Each row of a before or after table is a point. One or more steps were done to the points. Then noise was added and the rows were shuffled. The steps act on how far a point lies along the listed directions, d1 being the first. Write out the steps. A step turns or swaps two directions, mirrors them in a line or flattens them onto one, adds a multiple of one to another, or multiplies one. Angles are multiples of 10 degrees, from the lower direction toward the higher: turns from -170 to 170, lines from 10 to 170 but not 90. Use the fewest steps. Two steps may share a direction if one is a turn and the other turns, adds or multiplies; they go together, in the order done. Otherwise the lowest direction goes first.
In the rows, zero is written as 128.

Directions:
(1): [141  83 163]
(2): [137  94  81]
(3): [184 143 127]
Before (11 x 3):
[[ 81  79 144]
 [100 123 154]
 [124 182 156]
 [184 112 144]
 [ 63 168  98]
 [156 142 130]
 [ 67 151 188]
 [148 106 115]
 [136 138 163]
 [100 143 114]
 [ 41 129 153]]
After, 11 rows:
[[175 143 115]
 [106  99 124]
 [ 57  76 135]
 [149  82 146]
 [146  96 126]
 [160 131 130]
 [136 157 118]
 [ 95  46 134]
 [106 123 142]
 [ 80 106 156]
 [ 68 119 114]]
Steps: multiply d1 by 0.4; turn d1 and d2 by 120 degrees

Directions:
(1): [154 193 109 156 178 116 119 147]
(2): [173  75 133 171 145 115 165 150]
(3): [170 104 135  95 163 107  83  84]
(4): [155 122 152 131 119 187  80 171]
Before:
[[100 108 140 101  89 118 110 140]
 [ 98 161 131 103 126 118  85  94]
 [115  93 120 113  71 195 127 121]
 [236 105 146 150 218 103  92 103]
 [149 199 125 129 183 107 105 103]
 [117  60 154 112  94 120 126  93]
 [120 162  99 154 165  58 167  83]
 [124 107 130 120 111 149 100 117]
 [ 96  64 119 129  70 104 170 121]
 [ 95 115 102 124 118  60 179  80]
 [103 103 114 152 122  62 194 106]]
After, 11 rows:
[[165 161 132 170 169 109 114 146]
 [ 97 154 101 164 119  81 187 128]
 [ 80 182  99 142 128  82 168 125]
 [138 185  88 172 163  86 148 154]
 [161 124 129 148 148  89 130 167]
 [183 132 100 165 160 139 140 133]
 [152 120 121 154 143 135 105 139]
 [ 64 139 120 128  87 106 164  91]
 [111 164 157  86 107 178  49  95]
 [101  84 163 100  85 149 129 101]
 [134  72 152 157 113 117 143 138]]
Steps: turn d1 and d2 by -150 degrees; flatten d3 and d4 onto the line at 60 degrees

Directions:
(1): [139 152  98 180 131 201 148 130 162 119 153 169]
(2): [206 180 149  91 101 148 135 124 147 119 101 103]
(3): [100 175  95 148 152 124 144 155 143 190  97  77]
(4): [ 91 201 124  94 136 100 115  81 144 122 167 154]
(5): [111 108 157 123  90 112 217 104 161 155 128 139]
(6): [142 150 146 120 154 149 161 122  39 165 129 161]
Before, 9 rows:
[[141 151 176 147 118 110 229 128 123 217  87 116]
 [ 92  40 172  79  92  61 136 105 174 123 115 115]
 [179 181 133 101 136 169 137 175 113 160  69  72]
 [124 163 123 130 170 165 118 126  74 113 133 147]
 [ 57  75 132 135 104  82 189 151 146 142 120  94]
 [128 141 136 125  86  82 184 118 173 158 121  88]
 [124 133 176  70 105  60 145 108 111 136 108 123]
 [145 115 141 128 131 165 134 121  81  98 145 188]
 [ 91 114 120 145 132 133 100 103 166  74 181 181]]
After:
[[135 107 162  91  78 108 183 111 211 150  93 101]
 [ 66  60 125 150 148 135 142 157  96 139 133 149]
 [117 107 145 109  91  54 147 117 147 135 129  89]
 [120 156 124 135 169 171 128 121  78 110 138 158]
 [140 143 130 120 150 151 122 136  67 127 120 149]
 [164 133 160  88  71 114 176 145 165 111  93  71]
 [ 99 130 165 114  98  95 203 102 144 151 128 157]
 [145 188 119 110 140 134  81 122 157 101 133 116]
 [142  96 200 106 120  62 154 122  78 167  96 117]]
Steps: turn d2 and d5 by -160 degrees; turn d1 and d5 by -110 degrees; flatten d3 and d6 onto the line at 100 degrees

Directions:
(1): [ 89 106 122 154 162 204 113 125 157 101 140 142 160 133 122 168 151  33
 154 130 148 125 151  87]
(2): [125  22 172 131 123 170 109 131 157 149  90 148 127 134 177 122  89 161
 132 131 168 122 117 170]
(3): [ 75 181  67 137 126 157 168 142 143 121 103  85 140 117 140 177  87 166
 128 116 193 101  97 152]
(4): [137 137 107  59 113 136  96 143 128 179 162 124 172 132 167  95  85 130
 161 152 135  85 112  49]
(5): [ 97 113 181  87 175 163 133 101  90 145 144  76 158  82  88 163 102 154
 148 102  63 126 122 144]
(6): [144 115 134 116  86 112 171 128 143 132 175  88 143 125 202 184 140 137
 128 116 124 151 223 130]
Before, 10 rows:
[[133 142 142  78 116 100 106 124 127 178 178  85 160 103 143 131 104 129
  165 128  91 108 129 105]
 [179 123 150  82 100  93 102 144  87 179 131 124 134 132 147  64  90 194
  112 132  98 102 116 132]
 [106   7 162 166 114 191 158 136 184 136  98 132 134 143 214 193 117 121
  120 108 156 130 205 168]
 [111 173 100 127 160  94 139 124 101 126 119 133 146 144  89 107 132 165
  112  90  99 116  97 134]
 [105 110 199 177 191 156 159  64 110  83 102 120 130  79  61 190 182 115
  116  86  64 180 137 194]
 [ 58 151 147 164 183 227 161 117 146 116 114  74 155 112  91 176 125  94
  149  91 130 133 116 153]
 [174 101 126 100  91 111  83 130 165 152 178 180 144 153 176  79 144  67
  137 182 132 120 184  59]
 [ 97 106 116  94 134 141 107 158 113 140 105 114 142 119 138 125  88 169
  146 145 143 102  88 127]
 [184 152 116  70  67  45 149 121 109 139 167 142 102 145 165  84 168 150
  107 141  72 150 165 108]
 [ 92 107 144 143 188 209 104 125 138 107 132 120 149  87  63 157 137 100
  134 114  86 131 108 132]]
After (10 x 24):
[[131  94 181 142 128  91 119 114 129 147 117 107 106 103 115 137 120 161
  129 111 101 140 114 210]
 [144 104  75 136  80 127 113 169 176 160  98 181 123 180 204  87 104 116
  117 155 185  80 128  80]
 [107 121 108 143 113 108 141 158 123 103  96 122 105 128 134 143 129 165
  117 137 153 136 118 167]
 [111  38 181  82 165 227  84 101 157 172 134 148 214 106 180 138  93  90
  184 141 135  99 119  63]
 [136  78 140  80 124 172  91 149 152 173 145 120 159 105 159 110  80 176
  142 135 115 104 113 113]
 [145  88 173 197 132 134 131 128 116  93  90 148  92 141 109 132 162 124
   84 110 117 160 157 208]
 [191 130 149 117  93  42 111 116 122 138 143 168  85 133 117  57 146 152
   94 162  86 148 147 149]
 [ 88 129 124 140 176 143 148 116 119 114 127 121 168 132 106 156 140 136
  128  76 102 128 137 141]
 [103 152 125  84 128 186 136 145 148 187 134  77 174 128 167 114  63 158
  162 121 152  88  93 102]
 [126 104 159 134 145 128 144  97 111  90 124 149  94 127  85 135 194  95
  110 114  59 172 150 160]]
Steps: turn d1 and d4 by 120 degrees; turn d2 and d5 by -60 degrees; add -0.5 times d3 to d2; multiply d6 by 0

Directions:
(1): [118 102  97 125  65  84 111 198  96 173 148 138 107 113 159 153 139 126
 119 113 130  26 143 171 137 196  86 119 151 152 142 100  85  58 121  92
 129 106 157  94 155 166  94 133 148 146 109 122 109 129 136 140 129 109
 134  48 114 130 111  95 118 178 201 101]
(2): [ 54 127  95 147 154 152 119  81 106  49 139 156 101 114 145 177  77 136
 152 133 122 104 109 189 192 115 125  59 122 146 141 114 155  68 156  98
 109 117 129  81 100 182 149  72 119 153  91 131 123 177 180 100 131 180
 138 178 135 162 126 130 154 136  85 143]
(3): [137 115  97  69 133 167  98 161  71 151 133 205 141 212 117 185 167 107
 128 121 181 127 135 118  93 113 119 107 110 154 169 152 103  86 173 114
 122  89 109  99 127  92 174 157  63 114 133 181 118 113 131 124 145  59
 116 154 103 113  80 169 149  75 104 148]
(4): [164 144 111 102 176  89  98 143 148 100  89 133 174 168 127 191 148 208
  63 115  84 211 162 131 193 158 148 153 148 146 111 140 101  79 149 121
 160 143 142  82  88 137 135 141 141  84  91  86 183 131 129 148 122 127
 121 120 152 141 172 136 155 103 191 111]
(5): [109  85  41 172 105  77 125 129  95 118 175 169 138 109  74 119  81 191
 121 143 127 139 117 126 163 138 112 123  81 135 103 154  91 207 142  90
  73  87 110 146 153  58 117 137  95 173 183 131 179 117 123 126 137 149
 144 145 142 102 152 136 174 140 183 143]
(6): [ 43 136 145 146 153 149 123 166 106 105 130 116 116 138 111  97 181 116
 135 206 101 164 163  86 183 172 121 128 117  50  96 112  83 123 175  98
 113 146 131 167 133 140 108 166 144 133 108 172  83 142 118 169 188 145
 118 123 111 184  88 207  95 138 150 141]
Before (12 x 64):
[[110 127 119 112 171 163 102 111  96  81 137 163 144 177 104 150 131 139
  147 159 128 200 129 133 154  99 135  99 101 114 137 161 121 133 176 119
  117 119 110 130 110 110 164 128  81 139 113 162 128 154 127 122 152 152
  126 182 131 132 122 173 165  78 100 146]
 [ 59 125  94 147 138  80 116 154 115 107 137 134 124 111 115 117 115 158
  105 168  95 158 139 148 203 148 122 129 111 107 104 123 104 132 156 108
  116 124 138 141 126 120 101 123 156 146 124 122 141 138 132 150 157 172
  127 124 114 163 139 140 143 152 168 119]
 [173 105  92  90 109 146 107 167  84 173 137 181 170 166  92 146 134 121
  120 112 177 140 119 116  65 122 124 135 111 164 141 150 111 136 146 109
  112  95 116 130 141  53 155 162  74 119 154 149 136  96  91 116 125  83
  114 132 121  81  99 146 132 109 132 136]
 [129 117  95 154 100 124 141 131 102 157 149 115 117 109 134  97  99 121
  153 138 155  67 113 139 113 144 107 116 126 115 129 118 114 163 104 136
  101 112 149 137 155 127 117 125 100 155 151 118 109 125 127 124 152 130
  133 119 116 105 109  92 137 127 135 164]
 [ 99 130 141 111 215 173 124  99 107  74 113 159 142 177  88 151 154 130
  135 166 119 224 144 101 163 119 141 117  79  79 119 147 134 129 186 125
  112 141 113 143  97 109 163 130  90 120 124 166 116 123 135 138 161 132
  103 219 102 159 134 208 147  85  86 143]
 [139 110  94 118 151 119 115 140 116 113 131 179 168 171  58 107 144 175
   98 159 136 231 138  68 118 102 140 135  92 112 113 180 105 199 149 114
  107 115  88 186 124  18 154 189  93 127 169 168 168 104  89 151 146 106
  122 172 125  99 107 197 154  77 149 154]
 [ 64 134 157 131 122 172 156 129 128 126 137 126 105 117 121  83 152  68
  178 179 144 126 132  84 109  99 122 126 121  97 120 139 130 174 124 142
  108 129 109 188 146 107 106 130 116 145 139 182  62 120 109 134 138 145
  123 141 103 134  81 155  97 136  78 138]
 [ 68 129 109 152 172 184 114  80  95  84 143 173 134 160  86 102  99 119
  166 162 162 191 109 109 135  73 153  90  69 111 129 149 150 200 166 133
   83 108  92 148 122  55 176 133  71 149 146 180 121 144 135  98 150 146
  116 240 121 120 113 190 146  87  51 185]
 [145  92 107 124  62 127 159  98 107 175 174 126 118 105 109  85 101 104
  147 123 174  88 120 107  65  96 111 111  86 139 132 132 156 222  85 128
  102  76  98 191 169  65 136 128  95 159 199 147 129 110 128 123 130 119
  136 130 132  88 116 127 135 134 101 145]
 [175 142 130 106 155 169 124  80 132 119 107 166 145 177 106 146 120 117
  147 119 173 162  92  97  51  40 159 133 110 151 157 162 139 166 129 154
  125 108  83 151 111  67 172 135  79 104 149 146 126 111 122 112 132 115
  141 193 121  75 119 132 148  67  57 136]
 [102 146 137 130 143 118 153 104 151  81  98  92 113 115 156 125 128 132
  126 122  95 141 136 148 155 127 128 120 151 106 121  97 136 112 109 136
  138 159 134 133 104 170 132 112 163 109  94 119 115 142 142 106 119 149
  132 140 126 165 147 123 103 138 118 128]
 [149 138 182 129 137 159 149  98 158 141 125  94 117 127 122  81 117  99
  133 128 130 154 105  84  89  73 127 150 130 122 136 135 153 167  92 168
  147 155 118 176 135 117 118 120 134 108 145 129 140 113 115 119  94 128
  133 151 124 121 142  98 100 134  95 126]]
After (12 x 64):
[[129 135 160 111 145 186 133  80 134 113 125 131 106 145 144 137  99  89
  145 109 149 122  92 128  99  55 124 102 132 158 169 130 173 101 109 156
  146 138 116 124 115 150 147  88 113 111 119 137 134 136 148  95  87 129
  133 179 121 128 127  92 122 122  54 135]
 [161 122 140 106  92 150 158 100 145 164 135 143 121 117 138 116 107  79
  167  96 178  89 100 122  41  57 127 130 133 179 156 158 168 180  76 174
  125 106 106 150 146  85 129  99  96 136 164 142 106  96 115  95  79 113
  132 141 117  71 118  75 131 122  60 123]
 [119 101  98 145  85 139 165  26 122 110 173 124  97  69 133 116  34 113
  165 102 163  68  90 167 102  65 121  65  94 170 143 119 212 187  76 128
   98  82 102 150 138 118 152  58 103 174 171 119 141 152 171  86 104 177
  148 173 150 104 142  92 157 146  48 148]
 [126 132 135 150 156 162 128  86 127 124 133 141 150 149  81  65 109 121
  151 147 161 206 110  80  95  69 163 134  77 108 119 156 152 248 133 162
   99 121  91 176 136  27 160 153  85 134 170 159 135 116 105 107 134 128
  115 213 127  93 133 168 132  87  70 172]
 [131 142 150 131 128  72 131 161 160 157 113  88 142 109 122  79 143 142
   91 147  95 176 144 113 146 139 138 181 132 102  99 126 116 165 114 153
  150 148 141 170 133 104  90 144 177 116 138 100 144 108  99 159 138 143
  120  92 116 139 155 114 115 147 173 102]
 [146 126 136 117 155 138 113 140 113 125 136 138 161 173  82 107 156 145
  131 166 122 222 142  88 127 113 137 147  98  92 116 169 100 193 157 133
  121 127 108 172 132  69 143 165  91 131 144 156 137 123  91 145 155 135
  123 149 131 115 129 174 148  81 138 136]
 [169 118  96 139 151 105 132  78 156  88 125 157 167 127  74 109  77 192
  102 118 127 222 107 109 116  68 155 127 102 151 116 180 160 216 109 137
  115 123  88 167 111  37 159 138 106 133 171 119 202 114 105 119 101 145
  133 192 149  84 155 137 173  88 120 145]
 [109 133  97 133 166 174 117  69 105  72 125 186 129 168  98 162  97 132
  161 146 162 158  90 120 108  49 150  94  94 143 151 156 130 150 159 120
   99  98  81 139 105  86 174 118  73 131 134 161 123 138 147 109 151 152
  148 219 123 103 113 154 162  79  58 151]
 [130 123 100 163 107 126 149 102 117 138 146 104 111  91 146 102  72 125
  157 126 150  62 102 158 120 129 112 107 134 125 130 114 141 158  94 143
  104 117 152 126 143 145 120  98 107 159 144 100 115 138 139 112 136 151
  137 132 125 107 125  71 142 131 117 162]
 [123 147 155  99 136 128 145 150 140 126  87  96 124 153 154 121 182 109
  115 128 111 144 156 116 118 141 121 142 155  94 128 101 111 103 119 142
  152 157 134 144 116 152 134 152 155  89  98 142  96 120 120 127 133 100
  119 115 107 159 119 145  83 121 130 125]
 [125  94  48 143 117 126 114 112  86 104 158 184 154 117  86 152  58 162
  131 118 151 135  94 162 129 113 122  97  97 174 127 146 133 151 146  87
   81  88 114 116 131  72 151 112  79 156 153 125 163 129 122  91 115 154
  132 167 145  93 131 127 164 136 127 145]
 [180 122 151  96 183 139 131 130 125 146 110 146 169 181  73 118 176 134
  113 140 132 232 148  64 100 121 142 173  79  88 115 165 118 189 153 153
  125 139 109 170 123  54 149 166  87 104 166 152 138  79  95 149 144  88
  100 179 103 112 151 185 141  79 124 129]]
Steps: turn d1 and d5 by 20 degrees; turn d3 and d5 by 50 degrees; add 0.7 times d4 to d2; turn d2 and d6 by 110 degrees
